Every row gives one point. To make a cloud, some directions were put in groups of two or more. Within a group, all points are equally far from the middle, so they leave a hole (a ring in 2 directions, a hollow ball in 3). The other directions are filled evenly. Then the cloud was stretched, turned, moved and blurred a little. Count the holes, and give their numbers of directions, smallest first.
(in the rows, 128 means zero)

Cloud, 13 rows:
[[110 106]
 [156 101]
 [ 81 164]
 [ 95 170]
 [173 136]
 [144 100]
 [108 108]
 [175 121]
 [132 167]
 [ 79 131]
 [ 93 116]
 [109 107]
 [100 111]]
Holes: 1 (2)

Cloud:
[[103  88]
 [159 123]
 [105 101]
 [121 134]
 [145 151]
 [166 107]
 [138  82]
 [153 102]
 [121  67]
 [145 117]
 [138 106]
 [165 169]
 [139 110]
 [159 180]
 [132  73]]
Holes: 0

Cloud (22 x 3):
[[100 130 159]
 [124 176 109]
 [ 92 111 128]
 [125 140  74]
 [109  90 154]
 [148 120  87]
 [ 99  88 118]
 [101 161 140]
 [117 118  71]
 [145 135 178]
 [121  94  78]
 [113 150 169]
 [127  76  96]
 [159 143 117]
 [127 172 102]
 [ 91 136 106]
 [115 169  96]
 [134 104  76]
 [122 141 178]
 [137 168 102]
 [145 164 109]
 [120 174 104]]
Holes: 1 (3)

Cloud:
[[159 151 100]
 [105  97  79]
 [128  94  79]
 [164 134 168]
 [ 85 114 115]
 [ 88 135 128]
 [124  89  95]
 [ 92 123 168]
 [170 118 153]
 [165 136 128]
 [ 94 133 157]
 [149  98  95]
 [ 95  95 125]
 [127 145 184]
 [157  90 133]
 [160 107 106]
 [106  82 135]
 [ 86 116 133]
 [ 97 157 108]
 [116  72 155]
 [125 148 174]]
Holes: 1 (2)

Cloud, 27 rows:
[[123 141  89 147]
 [101 139 110  92]
 [122  90 120 140]
 [143 123 172 103]
 [ 91 145 183 162]
 [143 160 183 147]
 [106 133 110  90]
 [143 171 166 161]
 [106 100 124 125]
 [141 152 171 200]
 [128 172 181 159]
 [117 126 118  85]
 [143 101 102 132]
 [ 86 128 131 155]
 [ 96 158 111 104]
 [121 160 109 111]
 [147 112 174 139]
 [110 125 200 144]
 [127 128 199 131]
 [111 169 177 168]
 [117 109 167 192]
 [116 183 161 150]
 [ 91 155 114 128]
 [152 114 113 120]
 [160 120 137 121]
 [103  98 145 156]
 [173 137 124 146]]
Holes: 1 (3)

Cloud (28 x 4):
[[115  83 165  97]
 [170 124 136  73]
 [ 88 106 157 102]
 [139  95 119 184]
 [ 66 117 139 103]
 [115 150 111 173]
 [128 181  87  97]
 [111  91 119 135]
 [ 86 108 172 153]
 [115 138 111 157]
 [201 120  93 161]
 [115  79 156 150]
 [ 60 122 144 111]
 [128  78 170 163]
 [141 109  92 129]
 [103 143 112 114]
 [131 176 133 158]
 [108 136 142 169]
 [117 156 102 146]
 [139 116  95 145]
 [ 73 140 113  92]
 [136 106  83 135]
 [122 109 135 181]
 [122  91 122 105]
 [103 119 118 118]
 [ 90  91 109 130]
 [148 152  67 108]
 [121 133 104 134]]
Holes: 0

Cloud (51 x 6):
[[ 90 103 157 108 146 150]
 [181 113 137 147 180 112]
 [154 160 157 107  97  95]
 [ 90 102 102 124 139 142]
 [180 107 143 109 136  78]
 [141 136 157 132 195 169]
 [178 145 167 112 102 117]
 [134  98 153 176 164 189]
 [ 81 161 122 138 130 135]
 [142  99 154 186 144 167]
 [104 101 102 135 155 161]
 [120 118 125 175 174 165]
 [160 134 173 115  93 134]
 [113 101 129  83 153 141]
 [136 148 113  70 138 126]
 [149 119 168 165 138 192]
 [ 75 104 144 124 144 166]
 [108 116 158  95 155 125]
 [146 133 125  68 108  93]
 [126  91 159 101 134 122]
 [ 94 120 164 136  97 151]
 [113 120 110 113 133  83]
 [124 158 148 114 173 170]
 [143 129 152 163 122  98]
 [123 111 120  73 145 140]
 [175  94 174 136 163 135]
 [171  75 142 147 126 147]
 [169 101 178 146 171 157]
 [182 110 139 138 188 121]
 [162 150 141 174 105 126]
 [199 132 145 102 103  98]
 [151 150 134 101 149 171]
 [154 126 168 141 187 173]
 [ 99 148 139 144  81 122]
 [160 142 127 147  68 101]
 [137  91 133 155 110 104]
 [148 121 169 169 103 168]
 [ 97  93 116 118 155 169]
 [103 134 143 100 172 121]
 [115  99 115 101 153 169]
 [129 141  93  87 143  96]
 [161 130 134 155  69 126]
 [160 127 164 154 124 186]
 [ 80 139 137 139 133 192]
 [194 104 144 120 146  89]
 [137 126 155 178 101 130]
 [114 138 144 140 122  92]
 [154 151 142 162 172 141]
 [143 107 122  93 177 159]
 [171 116 127 155 181 118]
 [ 88 159 127 128 143 120]]
Holes: 3 (2, 2, 2)

Cloud:
[[137 157 148 155 174 127]
 [ 87 122  74 113 161  97]
 [131 128 100 109 162 165]
 [142 145 168 146  77 133]
 [148 148 122 197  88 127]
 [118 175 139 144  97  97]
 [123 163 125 149 176 146]
 [178 144 110 141  85 103]
 [150 156  94 118 153  74]
 [123 172 124 171 120 151]
 [165 169 151 122 102 121]
 [116 138  64 129 178 100]
 [ 89 137 125 104  90 138]
 [139 137 152 171  68 130]
 [128 152 155 147  82 100]
 [ 83 127 123 100  93 116]
 [171 175  97 126 110 115]
 [113 157 118 144 167 159]
 [137 165  65 132 102 113]
 [101 142 113  78 188 124]
 [147  95 116 180 112 130]
 [ 89 120 142  99 101 113]
 [125 140  87  61 124 115]
 [121 119 158 164 142 108]
 [147 126 146  98  97 149]
 [149 139 169 143  84 146]
 [162 151 119 112 151  81]
 [127 162  77  72 130 107]
 [133 169  97 153  84  94]
 [130 148 103 196 138 123]
 [118 165 122 117 189 120]
 [130 177 105  82 154 100]
 [133 135 156 185 146 129]
 [ 80 149  90 122 153  92]
 [142 142 117 141  95  74]
 [101 158  96 152 102 144]
 [151 147 159 183 128 151]
 [163 170 122 105 127  91]
 [122 148  77  64 130 106]
 [160 124 116 126 148  78]
 [166 167  89 138  97 100]
 [135 121  98  68 110 114]
 [110 104 126 120 110  86]
 [148  87  99 150 126 136]
 [116 140  83  75 185 106]
 [132 104 108  98 110  84]
 [109 145  86 165 163 105]
 [164 161 141 165 143 152]
 [ 84 110 132 121 164 141]
 [129 105 158 145 142 162]
 [146 160  93 182  92 118]
 [133  85 103 127 153 106]
 [137 106 161 145 146 158]]
Holes: 3 (2, 2, 2)
